Every row gives one point. Each copy is the shape, with its points in the same order, turned, moved and blurred by noise. Some copies are also mirrored. Which?
(in the rows, 128 means zero)

Shape (7 x 3):
[[116 195  92]
 [199 145 132]
 [ 89  83  96]
 [146 110 124]
 [127 126 113]
 [125 208  29]
 [113 140 133]]
Copy 1 (7 x 3):
[[108 198 126]
 [124 116 190]
 [103 101  62]
 [124 103 128]
 [118 124 114]
 [ 45 217 127]
 [144 140 111]]
Copy 1 is: mirrored
Copy 2 (7 x 3):
[[117  60 143]
 [218  86 133]
 [126 159  78]
 [179 128 112]
 [152 118 114]
 [102  16  95]
 [142 123 139]]
Copy 2 is: mirrored
Copy 3 (7 x 3):
[[122 216  92]
 [187 176 157]
 [100 103  99]
 [144 131 144]
 [133 148 121]
 [154 222  41]
 [113 167 134]]
Copy 3 is: only turned

Shape (9 x 4):
[[166 212 100 191]
 [119 112 158 111]
 [ 83 117 148 148]
 [ 80  74 195  85]
 [103 126  64 172]
 [148 188 124 162]
 [ 62 101 173  93]
 [179 136 124 142]
 [107 126 123  76]]
Copy 1 (9 x 4):
[[157 183  82 193]
 [111 107 155 101]
 [140  72 129 114]
 [111  62 182  53]
 [105  78  72 170]
 [149 163 104 152]
 [126  60 152  53]
 [ 97 151 140 159]
 [ 86 115 118  75]]
Copy 1 is: mirrored
Copy 2 (9 x 4):
[[134 231 102 157]
 [109 109 154  96]
 [ 67 121 149 125]
 [ 81  70 197  79]
 [ 72 143  62 153]
 [111 207 123 144]
 [ 48  93 175  80]
 [159 155 123 129]
 [ 91 123 120  70]]
Copy 2 is: only turned

Shape (12 x 8):
[[172 118  95 130 110 152 163 108]
 [175 162  82 153 147  99 143 113]
 [140 122 122 147 153 145 157 196]
 [166 167 118 127  97 133 150 104]
 [ 77 135  93 117  99 121 160 110]
 [163 123 130 143 167 142 126 116]
 [140 168 101 155 144 153 149 131]
 [154 120 135 199 142 141 157 162]
 [165 116  94 120 148 120  16 113]
 [172 112 123 120 134  69 149 127]
 [ 68 168 104 127 122  89 162 132]
 [ 83  90 112 122 106 122 151 161]]
Copy 1 (12 x 8):
[[160  76 139 134 144 156 126  83]
 [157 116 136 164 194 112 117  96]
 [144 103 103 125 167 169 143 174]
 [139 117 173 142 144 143 121  85]
 [ 63  77 134 136 137 130 120 100]
 [159 138  95 135 160 156 128  94]
 [124 118 135 161 184 171 118 111]
 [159 113  99 181 150 169 161 149]
 [171 142  68 133 134 112  20  94]
 [163 116 120 125 146  76 143 112]
 [ 50 106 140 146 164 110 125 128]
 [ 89  71 102 120 116 134 128 146]]
Copy 1 is: mirrored
Copy 2 (12 x 8):
[[181 105 103 156  96 138 138  90]
 [160 155  72 154 148  93 146  99]
 [151 105 150 181 130 105 125 173]
 [166 157 120 130 104 138 146 101]
 [ 92 124 131 126  85 106 134  85]
 [154 110 108 148 162 146 125 113]
 [146 146 123 176 123 117 122 100]
 [146 123 123 200 133 147 154 161]
 [134 138  39  92 154 162  62 149]
 [154 119  86 103 138  99 169 139]
 [ 85 146 142 125 107  69 138 100]
 [101  76 141 129  72 103 127 150]]
Copy 2 is: mirrored
Copy 3 (12 x 8):
[[192 114 109 124  88 169 143 109]
 [199 140  91 154 123 110 137  98]
 [157 126 125 160 136 157 141 187]
 [184 160 122 126  80 143 133  97]
 [ 96 130  93 131  78 143 143 101]
 [180 115 144 139 150 148 114 110]
 [169 161 105 161 123 161 132 119]
 [172 120 143 203 124 160 152 149]
 [181  98 114 135 129 107   7 111]
 [176  99 140 125 109  80 145 125]
 [ 85 161  90 145 102 108 152 113]
 [ 94  97 112 137  85 146 134 159]]
Copy 3 is: only turned
Copy 4 (12 x 8):
[[179 129 118 150 133 126 155  70]
 [170 152  75 159 160  72 139 101]
 [156 143 155 168 188 130 172 148]
 [167 146  94 143 101 112 147 105]
 [ 80 137 112 150 124 119 174  82]
 [172  96 110 143 166 112 127 124]
 [155 139  81 165 158 131 162 125]
 [175 115 135 213 165 116 158 142]
 [139 134 110 122 175 118  18 108]
 [157 134 144 138 145  49 139 103]
 [ 69 150  98 154 136  91 183 123]
 [ 88 134 172 160 151 128 165 100]]
Copy 4 is: mirrored

Shape (12 x 9):
[[166 154 122 110 155 187 168 108 155]
 [162 118 138 137 172 153 114 166 143]
 [132  86  85 136 153 173  77 191 158]
 [126  97 124  78  58  54 116 117 140]
 [ 85 109  70 133 107 105 112 147  88]
 [105 171 172 119 157 160 174 141 132]
 [ 95 158 116 156 156 174  65 120  84]
 [135  72 152 107  34 130 159 109 169]
 [173 178 160  91 150 208 186 164 147]
 [ 76 179  97 136 168 181  78 141 145]
 [110  58 128  77 107 109 142 111 142]
 [ 81 127 125  71 101 124  96 125  75]]
Copy 1 (12 x 9):
[[130 222 120 154 141 127 108 137 134]
 [135 156 115 142 160  84  78 182 141]
 [101 145  76 126 118  73  58 222 152]
 [119  90 139 100  42  86 140 107 151]
 [ 70  96  91 105  94 118 140 181 102]
 [ 87 181 173 149 181 115 127 142 137]
 [ 86 126 128 118 150 171  60 197  90]
 [112 153 160 172  23  65 126 122 130]
 [134 249 173 147 163 103 128 175 158]
 [ 51 153 114 121 157 170  59 193 151]
 [ 92 140 118 114  70  52 110 107 112]
 [ 75 123 158  61  95 126 116 154 100]]
Copy 1 is: mirrored
Copy 2 (12 x 9):
[[123 196 135  86 123 157 131 140 184]
 [137 137 140 125 187 145 117 154 164]
 [162  84 120  93 208 160 125 112 160]
 [132  98 154 105 100  24 130  80 123]
 [104  84 116 114 143 124 165  90  86]
 [ 80 161 187 129 127 158 161 145 177]
 [ 81 133 155 132 171 200 103  83 100]
 [142  79 143  90  51  77 108 119 173]
 [135 192 194  82 129 169 150 183 194]
 [107 140 160 121 185 206 142  53 146]
 [ 95  89 119  77 117  63 125 104 162]
 [ 68  99 181  79 136 107 133  80  94]]
Copy 2 is: mirrored
Copy 3 (12 x 9):
[[144 157 144  75 151 160 182 154 153]
 [148 118 132 113 158 144  97 164 140]
 [117 109  62  95 165 170  71 194 165]
 [ 43  85  93 115  85  60 152 144 172]
 [ 71 136  39 142 116 121 132 159 106]
 [100 144 182 123 146 172 160 167 113]
 [118 141  92 119 129 190  91 104  75]
 [ 64  56 107 105  68 124 189 179 199]
 [145 164 188  62 140 168 165 204 137]
 [ 85 179  92 111 160 200  93 118 120]
 [ 64  57  89 109 137 105 162 165 151]
 [ 45 110  92  95 103 104 128 138  76]]
Copy 3 is: only turned
Copy 4 (12 x 9):
[[159 173  98  94 178 173 173 121 129]
 [191 128 154 102 158 146 131 176 119]
 [182  99 114  94 141 150 113 224 160]
 [ 92 105 158  39  70 110 105  96 157]
 [ 92  76 110 112 121 123  89 171 124]
 [103 200 151 121 178 152 163 164  97]
 [140 156 104 148 163 164  48 173 105]
 [ 95 114 171  65  76 207 168 114 158]
 [160 207 114  87 175 176 212 169  84]
 [135 182  82 144 161 151  69 212 142]
 [101  93 160  37 142 156 122 136 162]
 [ 73 129 121  55 137 134  61 149  87]]
Copy 4 is: only turned

Shape (17 x 11):
[[143 149  95 135 108 155 156 137  76  64 149]
 [100 121 161  92 142 172 183 166 162 142 111]
 [ 19  87 171 136 149  89 114  96 144 105 127]
 [ 99  56  98 179 165 138 139  77  78 126 120]
 [115 148 181 165 136 153  84  82 168 121 156]
 [ 42  45 163 156 180 157 164 184  74  60  98]
 [ 96 127  71 134 105 105 163 168 123 144 137]
 [ 60  69 130 158  64 125 124  68 147  50 184]
 [ 53 149 114  73 171 164  78  99 195  85 202]
 [137 169 110 154 156 152 112 100 142 130 171]
 [ 62 167 179 177 116  64 159 143 141 159 115]
 [ 46  90  97 110 108 116  99 134 131 167 194]
 [132 168  63  94 140  99 134 149 107 112 148]
 [116 104 179 106 139 110  90 110 192  72 174]
 [108  70 148  84  70  76  63  79 146 169 100]
 [ 92 115 156 182 126 142 173 186 196  95  99]
 [136  76 105 101  87 118 177 146 178 162 172]]
Copy 1 (17 x 11):
[[156 129  91 148 106 162 170 120 133  35 144]
 [127  91 128  85 146 211 200 172 103 142 174]
 [ 19 109 128  95 142 138  94 148 118 139 141]
 [108  95  68 186 168 122 107 143 129 133 133]
 [127 130 171  99 142 164  87 151 188 122 158]
 [ 63  37 109 150 160 181 121 182  40  80 126]
 [102 172  75 147  91 154 194 177 121 109 155]
 [ 30  99 103 138  92 148 107 133 208  74 143]
 [ 85 146  90  23 160 139 110 177 183  68 233]
 [162 164 130 130 155 144 131 159 181  91 191]
 [ 67 190 182 131 113 176 146 150 105 156 125]
 [ 73 158  63 122  85 145 105 180 132 147 214]
 [150 190  86 111 110 111 184 154 119  76 168]
 [ 92  87 171  66 104 111 124 170 186  99 168]
 [102 121  95  70  43  98 105 131 155 205 125]
 [ 73 103 170 119 137 199 186 218 141 114 110]
 [104 105  89 137  69 148 211 175 166 158 200]]
Copy 1 is: only turned
Copy 2 (17 x 11):
[[192 165 103 148 111 112 163 125  98  87 155]
 [ 92 154 148  91 138 135 209 109 137 132  96]
 [ 42  82 143 158  67 145 141 170 110  70  82]
 [128  69  74 194 113 151 175 157  71 133  93]
 [ 83 108 111 153  76 158  98 105 176 127 135]
 [109  76 153 133 102 147 207  86  15  63  75]
 [147 137 102 108 110  60 175 172 113 123 101]
 [137  86 100 155  19 171 158 184 149  42 119]
 [ 25 154  79  80  88 165 122 162 138  67 185]
 [109 136  66 144 109 113 120 126 145 142 167]
 [ 76 115 168 168  85  43 153 132 160 125  72]
 [ 83 115 103  92  41 112 156 213  99 136 119]
 [143 169 104 120 151  73 133 186 102 109 151]
 [ 90  91 156 100 101 173 102 147 166  83 152]
 [117 117 147 134  92 176  86 236 151 155  52]
 [120  86 135  94 113  91 181  79 158  78  66]
 [152 105 124  76 109 121 206 194 173 149 124]]
Copy 2 is: mirrored
Copy 3 (17 x 11):
[[150  88  74 118 129 114 164 157  92 102 197]
 [104 135 119  94 112 146 117 230 166 102 129]
 [ 40 115 134 113 114  83  36 119 156  91 160]
 [ 70 148 142 109 147 140 104  98  50 107 168]
 [126 114 163 150 121 142  85 121 188 136 208]
 [ 36  92 140 140 129 103  90 207  59  24 150]
 [133 154  69 100  80  88 109 169  94 136 142]
 [105 119  93  91  82 116  61  81 138  44 242]
 [103 123  71 109 168 128  19 183 194 145 244]
 [139 138 116 141 141 134 116 143 143 175 213]
 [ 83 129 140 141  44  56 116 142 168 147 124]
 [120 136 106  58  86  99  20 155 106 148 188]
 [154 123  51 110 150  76 124 165 110 162 162]
 [145 134 132 125 156  93  53 144 203  78 204]
 [159 114 135  60 117 120  23  73 163 115  95]
 [106 162 115 178  67 122 110 194 155  62 145]
 [170 199 104  47  87 114  97 172 141  98 159]]
Copy 3 is: mirrored
Copy 4 (17 x 11):
[[ 97 148  92 153  97 174 124 154  70  75 152]
 [ 68 152 112  60 157 142 140  93 138 134 166]
 [120  34 144  60 134  79 131 134 142 110 106]
 [146  47 105 131 126 146 122  81  51 129  95]
 [132 121 196 116 121 157 111 124 165 125  79]
 [ 64  32 132  90 179 113 101  90  54  74 177]
 [ 98 122  52 136 125 117 120 152 115 154 153]
 [116  15 129 139  80 164 159 150 172  71 115]
 [ 97 105 124  65 181 191 132 195 193  84  56]
 [124 150 130 143 129 174 129 149 127 135  81]
 [ 91 123 159 107 101  35 137 140 138 176 138]
 [123  49  81  88 132 157 101 178 152 180 129]
 [128 164  54 118 132 137 116 196 100 115 130]
 [158 106 162  94 151 155 125 149 202  68 128]
 [199  75  99  51  58 128  69 112 183 144 124]
 [ 53 121 135 136 164  94 126  75 169 109 162]
 [150 116  54 118 126 159 158 116 188 165 186]]
Copy 4 is: mirrored

Shape (15 x 12):
[[118 102  98 142 120 108 109 142 141 145 142 124]
 [128 126  99 133 131 146 107  72 144 136 153 132]
 [117 152 103 155 113 137 112  95 149 149 152 106]
 [153 138  98  98 127 149 120 143 132 149 144 110]
 [159 102 127 118 128 139 116 146 150 133 144  58]
 [155  72  95 136  90 148 130 119  87 126 128 132]
 [156 117 204 110  59 137 205 158 135 141 148 141]
 [101 165 193 119 142 136 131 126 121 145 107  96]
 [105 170 109 129  74 137 131 138 127 145 131 118]
 [126 118 138 111  90 138  96 154 128 131 148 114]
 [151 169 121 154 135 141  98 133 109 120 140 123]
 [107 162 101 109 100 140 134 154 140  93 104 121]
 [149 153 117 106  81 137 160  51 121  91 144 138]
 [148 159 157 116 113 155  98 117 143 109  21 134]
 [154 165 165 106 104 110 118 139 119 128  62 123]]
Copy 1 (15 x 12):
[[134 117  89 130 123 133 166 137 147 128 158 127]
 [148 124 107 133 114 129 172  67 118 139 135 106]
 [121 139 127 126 121 132 188  92 135 139 148  95]
 [173 155 112 106 130 140 161 137 120 150 123 108]
 [179 116 126  87 135 140 143 140 163 134 150  81]
 [176  87  93 146 100 148 174 144 119  93 101  99]
 [168  92 211 101  98 136 166 170 155 112  83 178]
 [104 122 189  86 150 112 122 128 103 132 131 117]
 [103 163 138 122  99 138 181 147 128 128 118 116]
 [151 134 136 118  95 149 137 148 130 118 151 119]
 [152 162 138 145 153 116 162 121 109 106 142 100]
 [113 178 113 109 118 128 128 139 144 109  86 123]
 [155 133 142 123  70  91 177  77 121 114  64 107]
 [112 140 153 169 145 114  69 133 123 151  69  88]
 [125 137 164 143 132  86 108 171 119 148  94 109]]
Copy 1 is: only turned
Copy 2 (15 x 12):
[[101  98 124 130 130  97 125 174 143 132 112 120]
 [128  71  92 114 158 137 115 121 156 121 127 124]
 [127  99  81 135 157 132 105 145 157 147 125 107]
 [138  98 125  81 133 144 131 173 135 146 133 117]
 [142  74 146 115 118 144 117 182 132 143 121  67]
 [159  58 122 127  90  97 115 151 113 135  95 161]
 [170 124 195 134  39 141 141 123 203 181 113 129]
 [103 158 163 118 133 174 107 108 132 162 102  93]
 [128 147  84 121 111 135 123 151 156 172 109 131]
 [126 114 128  97  95 117  95 158 151 145 118 103]
 [156 139 123 112 148 134  89 154 123 127 136 129]
 [126 154  98 106 109 156 143 170 143 118  90 130]
 [186 102  73 115 107 144 158  81 172 118 115 128]
 [160 159 144  88 152 149 113 122 145 121   7 110]
 [157 174 152  99 125 124 138 128 132 155  63 100]]
Copy 2 is: only turned
Copy 3 (15 x 12):
[[128 135 112 132 118 157 112 143  97 101 129 144]
 [123 145 111 123 146 137 123  82 118 137 164 150]
 [109 172 111 133 132 133 137 107 112 123 158 117]
 [151 126  87 106 141 156 124 149 125 144 161 109]
 [156 132 122 102 115 178 100 141 143 106 162  87]
 [155  86 109 113  89 154 130  95  94 146 112 123]
 [128  96 163  94  40 129 177 191 170 162 149 131]
 [112 132 180 131 161 106 125 167 158 144 140  91]
 [101 155  99 107 121 111 156 154 107 144 122 102]
 [116 113 108  94 104 121 100 154 121 123 140 109]
 [141 119 100 157 140  99 133 128 123 118 159  85]
 [130 134  91  89 145 109 161 151 141 109 103 114]
 [148 130 126  75 122  93 187  77 124 149 164 141]
 [180 151 136 120 152  63 111 133 180 155  73 112]
 [186 137 151 117 135  78 125 179 141 146 106 104]]
Copy 3 is: mirrored
Copy 4 (15 x 12):
[[128  78 106 121 145 112 144 121 139 155 157 115]
 [154 110 139 129 153 141 131  84 158 120 182  96]
 [139 108 138 138 119 139 133  85 160 160 174  92]
 [184 118 115 125 125 131 128 135 128 141 141  93]
 [148  96 136 123 137 109 102 153 149 155 117  64]
 [158  37 108 122 122 124 117 115 121  85 155  94]
 [145  75 209  85  51 109 156 161 109 104 111 133]
 [ 93 154 164 115 101 140 107 114  90 146 125 103]
 [141 111 112 127  66 139 141  99 140 149 147 123]
 [141 100 117 106 105 106  99 139 141 136 147 125]
 [146 120 129 179 114 124 109 119 112 140 176 107]
 [128 127  95 151  91 148 142 128 147 118 118 129]
 [160 121 159 140  92 123 154  73 160  55 155  95]
 [129 128 141 170 130 158  81  79 104 105  70 157]
 [131 129 140 151 101 108 110  96  85 121  83 139]]
Copy 4 is: only turned
